Rows are points. The points of each table are mixes of a few directions, plus a little noise. How many directions does each table use, and how many do they share? Where both have some left over, give the other angles between the two spaces (their principal angles), to ten degrees, smallest first.
(in the rows, 128 means zero)

First (7 x 2)
[[188  81]
 [ 89 159]
 [109 143]
 [105 146]
 [190  79]
 [ 64 179]
 [151 109]]
Second (7 x 2)
[[121 127]
 [235 150]
 [144 132]
 [ 53 112]
 [106 123]
 [167 136]
 [ 69 116]]
Directions: first 1, second 1, shared 0; angles 50

First (6 x 3)
[[125 144 141]
 [120 190 138]
 [129  92 174]
 [122 162 147]
 [148  12  54]
 [124 167 114]]
Second (4 x 3)
[[132 117  90]
 [123 175 108]
 [115 175 209]
 [141  46 105]]
Directions: first 2, second 2, shared 2

First (6 x 6)
[[105 100 142 118  52 186]
 [ 96  80 141 132 172 131]
 [163 227 113 125 121  37]
 [167 161  76  88 126  86]
 [104 100 146 132 117 151]
 [132  99 150 176 178 176]]
Second (8 x 6)
[[144 156 105 103 100 104]
 [140 150 111 108 107 110]
 [132 135 122 122 120 121]
 [141 151 111 109 107 110]
 [141 150 111 108 106 110]
 [130 132 125 124 124 126]
 [137 143 117 116 114 117]
 [ 60   7 223 234 246 225]]
Directions: first 4, second 1, shared 1

First (9 x 9)
[[138 145 184  89  94 167 142 103 230]
 [144 135 144 134 109 136 133 121 154]
 [147 126  78 212 134  87 113 151  22]
 [ 91  81 119 127 194  52 115 122 193]
 [107 119 148  82 142 135 132 117 188]
 [151 171 117 107  76 215 138 144  21]
 [139 116 108 184 142  80 118 132 112]
 [ 93 112  80  99 171 122 121 151  41]
 [146 146 174 113  91 162 140 108 198]]
Second (9 x 9)
[[111 117  83 107 164 136 144 162  84]
 [115 136 114 118 124 137 108 127  43]
 [166 135 138 222  99  83 108 113 118]
 [100 128 165 117 114  99  73  74  96]
 [156 151 143 172  81 134 110 111  77]
 [117 124 117 101 143 142 137 140 122]
 [101 121 167 127 120  84  72  74 118]
 [146 100  63 115 197 152 231 222 249]
 [142 140 164  77 112 184 170 131 242]]
Directions: first 3, second 4, shared 3

First (10 x 12)
[[ 91  94 208 125 111 149 137 113 116 111 222 140]
 [115 168  72 166 149  88 154 149  97 113  32 129]
 [167 170 101 112 142 110 103 142 148 152  87 158]
 [110 136 183 125 126 124 127 130 119 121 174 169]
 [105  59 160 126 103 168 142 102 126 115 200  77]
 [131 216  82 155 162  66 135 163 105 126  20 186]
 [114  53 112 135 106 167 148 103 127 116 155  44]
 [147 143 137 110 130 128 108 130 145 142 138 150]
 [111  52 196 107  96 182 126  95 141 123 247  91]
 [192 190  30 119 154  96 102 152 154 162   7 135]]
Second (10 x 12)
[[230 157  17  87 139 131  76 136 192 187  37  96]
 [153 136 102 119 131 129 114 128 145 141 105 122]
 [ 37 102 226 165 119 126 176 121  69  75 209 156]
 [160 136  93 112 131 129 110 129 149 148  97 117]
 [ 32 102 232 167 118 125 177 121  66  73 215 157]
 [155 136 101 117 131 128 116 128 144 144 105 120]
 [225 153  26  90 139 131  78 133 190 182  43 100]
 [ 63 110 199 155 121 125 163 122  86  90 188 147]
 [126 127 131 129 127 129 129 128 126 128 131 130]
 [105 122 155 138 124 127 139 127 113 115 150 136]]
Directions: first 3, second 1, shared 1

First (9 x 18)
[[133  83 116 127 152 168 139 155 170 100 101  57  84 150 154 125 139 115]
 [148 105 130 143 161 147 133 118 150  82 131  72 110 135 161 127 179 138]
 [117 157 124 136 110 104 123 168 100 136 134 171 140 133 112 161 105 132]
 [134 122 130 129 102 146 113 137 124 125 102 162 142 143 146 116 119 126]
 [123 164 142 139 126 106 114 167 104 126  87 172 133 128 148 149 114 137]
 [159  58 108 132 133 159 138 132 144  82 150  55 104 155 145 137 155 136]
 [121 137 134 114 119 121 129  65 128 161 165 144 154 104  93  97 126 122]
 [111 153 138 105 125  78 127 107  92 176 115 163 141  98 107 123  88 135]
 [102 171 131 131 125 125 133 108 139 161 168 155 146 111  86 117 125 109]]
Second (9 x 18)
[[ 96 149 126 145 132 114 131 150 133 188 109 144 116  99 105 112  56 141]
 [ 77 161 125 155 132 105 133 163 137 222  95 155 110  80  89 104  11 150]
 [131 127 128 126 126 128 128 128 127 124 130 126 129 130 130 130 134 128]
 [152 113 129 115 126 139 126 112 124  85 141 115 136 150 145 138 183 118]
 [183  93 131  99 125 153 122  90 118  29 162 100 147 177 167 153 249 106]
 [127 131 127 129 128 126 128 130 128 133 126 130 127 127 125 128 123 130]
 [114 137 127 136 129 121 129 138 130 154 120 136 123 115 119 121  96 135]
 [140 121 130 121 127 132 126 122 126 107 137 122 132 138 135 133 152 124]
 [138 122 129 123 127 133 127 122 127 112 134 124 132 137 134 131 147 124]]
Directions: first 6, second 1, shared 0; angles 30

First (8 x 24)
[[107 148  25 161 129  78 160 136 175 138 190  69 115 165 157 137 142 139
  102 158 128  64  95 169]
 [232 138 165 110 133 136  88 116  55 148  84 206 196 150  84 105 126  68
  127 106  77 139 165 148]
 [100 188  87 128  86  81 128 122 166 145 139  76  95 121 144 184 137 186
  154 161  89 122 143 109]
 [ 87  56 217  99 121 184 126 134 108 109  86 151 100  96 112 134 105 130
  163 120 186 191 124  56]
 [ 34  95 149 124 115 147 154 137 171 108 134  81  63  93 152 155 119 179
  151 142 184 156 107  74]
 [175  73 147 119 138 147 120 131  74 136 108 180 166 164  94 105 115  62
  127 125 145 131 121 128]
 [125  82  88 146 153 128 153 141 129 124 161 125 138 164 133 101 126  88
  100 135 169  92  88 156]
 [165 242 146 135 150 126  97 108 146 116 123 135 153  72 150 107 155 170
   99  75  45 131 177 184]]
Second (9 x 24)
[[ 65 126 196 116 121 154 125 122 140 113  92 116 107  65 131 138 115 174
  153 111 172 173 105  67]
 [218 168 104 140  97  72  85 102 105 128 123 159  63 240 125 119 161  67
  136 156  76  60 109 125]
 [183 159 129 125 100  95  99 100 107 115 101 148  58 213 126 123 159  79
  144 146  95  82 102 110]
 [ 93 144 193  93 117 137 137 110 104 138  43 121 139  81 114 141 130 137
  165 109 158 162  81  72]
 [161 136 123 151 109 111  90 116 145  97 160 142  34 196 144 121 149 114
  124 149 101  93 136 123]
 [ 87  76  71 117 180 174 198 173 138 144 175 101 249  55 129 127  99 154
   89 110 147 158 182 211]
 [ 74  87 117  99 166 178 194 157 138 122 132  98 177  66 135 129 121 147
  117 107 156 163 154 168]
 [104 107  92 156 146 131 129 156 149 165 186 123 245  61 114 132  78 179
   98 118 143 160 161 159]
 [166 147 124 143 110 102  95 116 126 123 138 146  82 182 128 127 141 109
  130 140 104 101 123 118]]
Directions: first 4, second 4, shared 1; angles 50, 70, 80
